Every row gives one point. Two turns around zero, p and q, are shown by what they do to some points. Where does a point land after both, in the order given? Backwards means that the second turn is done in reverse. Each puzzle has new turns, and all numbers are rounded.

Turn p:
[ 29   3 -14] => [ 26  10 -16]
[ 1 14 -2] => [-3 14 -2]
[-48 -20   3] => [-40 -33   6]
[18  2 12] => [17  7 11]
Turn q:
[  4   7 -32] => [  1  11 -31]
[ 4  5 25] => [ 2  4 25]
[ 9  5 30] => [ 6  6 31]
[ -4 -25 -40] => [  7 -21 -42]
[-13   8  17] => [-15   1  17]
Where do these land?
p, then q: [-15 -30  16] => [  8 -33  15]
q, then p: [-29   0  25] => [-21 -20  26]
q, then p: [-9 14 11] => [-15   4  12]
p, then q: [  8  14 -10] => [-3 16 -9]
q, then p: [ 34  18 -13] => [ 14  36 -12]
p, then q: [ 11 -17 -29] => [ 19  -5 -30]

Turn p:
[  0  34 -28 -11  -3  20] => [ -3  27 -24 -17  11  27]
[-25 -10 -25 -17  40   8] => [-28 -13  -4 -12  47   2]
[ 23  11 -38  26 -21 -15] => [ 15  21 -43  29  -5  -4]
[  1 -16  21 -16 -26   0] => [  8 -21   5 -15 -29  -4]
[ -7  -2  22  -4  38 -23] => [ -1   0  34  -2  25 -27]
[-18  12  21  33 -12  -8] => [-19  20  17  20 -26  -9]
[ 26 -28  27 -11 -16  18] => [ 28 -34  15  -2 -22  16]
Turn q:
[23 38 14  5 -9 22] => [ 11  45  14   3 -20  -3]
[ 29   4 -14 -22  22   2] => [ 28  15  -9 -13  25 -11]
[-23 -39 -37   0  20   4] => [  1 -34 -37   3  25  26]
[-32  14 -24 -11 -16   5] => [-26   4 -36  -6 -15   0]
[-20 -11  33  19  33 -13] => [-25 -11  33  18  30  13]
[ 12 -18  45   4 -17  -9] => [  1 -17  48 -11 -14  -2]
[  9  11 -16   5 -34 -11] => [  7  -3 -13   5 -32 -22]
Where do these land?
p, then q: [  8  12  10 -23 -17 -28] => [  9   0  -1 -18  -4 -39]
p, then q: [-26  -3  10 -21  -6 -17] => [-21 -16  -2 -22   4 -19]
p, then q: [ -4   5  -8 -43  -7  -2] => [  6  -1 -19 -35  15 -12]
q, then p: [ -8 -23 -21  37 -24  18] => [ -1 -21 -24  29 -25  29]
p, then q: [ -8  -4 -48  41  -3   7] => [ -8   0 -36  48  -3  21]
p, then q: [ 2 20 35 -2 17 21] => [ -8  26  34 -18  -4  12]
p, then q: [36 -8 22 11 39  0] => [23  8 47 17 19  8]

Turn p:
[ -1 -30   6   9 -21  21  16 -21 -14] => [  1 -40   5   1 -18  12  -1 -25  -9]
[ 23  21   9 -25  10  -1   3  19  20] => [ 17  21   4 -26   4   4  13  27  13]
[-19 -23 -14   3   0 -18   0 -15  19] => [ -9 -14 -23   2   8 -17 -15 -16  19]
[ -7  -1  -5 -31 -16  23  -4  -6 -28] => [-12  -7  -9 -22 -17   9   7  -2 -38]
[ 20  20 -16  22  -2 -16 -12  12  10] => [14 28 -6 27 -8  0 -6 13 15]
[-19   8  -2 -13 -22 -14  17  -3 -25] => [-14   1  -1  -4 -20 -25  20 -15 -18]
[-17  -6   5  18  18  22 -15  30  21] => [-25  -9  11  11  21  17 -12  31  16]
[ 24  18  20   5   2 -24 -25  16  10] => [ 22  30  19   2   0 -13 -20  22   7]
[-19  20  -1  20  16  17   3 -16   3] => [-22  13   8  11  15  22   5 -20   7]
[ 14 -27  -3  -7  14  -9  18 -15 -16] => [ 26 -23 -11  -1  14  -8  10 -16 -12]
Turn q:
[ 33  13   9  -7  -7 -17   8   5   8] => [ 38  -1  -7  -4  -2 -11   2   3  14]
[-18 -19   1  11  34  27 -14  27 -16] => [-32   3   7  15  24  17 -18  35 -15]
[ -1  -1 -25  23 -10   7 -11  14 -15] => [-17  -1 -22  17 -17  -5 -19   8  -9]
[  1   9  23  -9   0   1   2 -25 -13] => [ 15   4  20   5   7  -3  13 -17 -17]
[-25  -3  12 -24  26 -20  11 -11 -11] => [-12   3  23 -19  22 -16  30   6  -9]
[-21 -32   8 -22   3  -6  -3 -16 -11] => [-18 -20  31 -22   5  -3   6  -3 -16]
[  8  21 -14 -11 -28   0  -5   7  22] => [ 14  18 -18 -18 -23   4 -11 -13  15]
[ 27  15 -31  13 -14   4  -5  -4  28] => [ 13  -2 -43   0  -9   6 -14 -21  18]
[ -7 -12  -8  24   9  28  20  19 -11] => [-19  -6 -10  25  -5  25   6  26  -6]
[  2  11  24   3 -14 -25  -2 -17  18] => [ 17   4  18   2  -3 -16   6 -25  24]
Where do these land?
p, then q: [  7 -14  22 -25 -17  11   0  18 -11] => [ 13  -9  24 -17 -17  -3  -7  25 -10]
p, then q backwards: [-19 -18  14  -8  16   1 -16   6 -14] => [ -3 -20  -3  -7  22  -2 -20  -5 -18]
q, then p: [ 3 18 -9 31 -8 30 11  0 -8] => [-12   2  -2  35 -19  25   4 -10   1]
q, then p: [ -9   9   6 -21  14  11  -1  30 -31] => [ -7  17  19   7  -2  -8  22  31 -24]
p, then q: [  3  -8  15 -17  30 -12 -10  11  21] => [  7   8  -3 -20  34  -6  -7  21  11]
p, then q backwards: [ -1  16   3  14 -29 -14   0  -2   6] => [-13  12   7  13 -29 -11  -4   7   2]
p, then q backwards: [ 12  12  -6  48  -1  10  29 -16  -4] => [  0   8  29  33 -14  16  21 -25  17]
q, then p backwards: [-16 -10 -14 -31  11   5 -38   2  14] => [-22   1  20 -27  10   9 -29 -20  14]
q, then p backwards: [ -4  16  -2  11  -3   5  25 -26   3] => [  1  12 -18   9   2   2  30 -12 -13]
q, then p: [ 26  -1  -4   7  12 -18  -1 -22   0] => [ 26  -9 -17  10  17  -7  -4 -12   4]
q, then p backwards: [ -5 -21 -25 -10 -25 -27   1   0  26] => [-14 -16   5 -21 -31   0  15 -12  30]
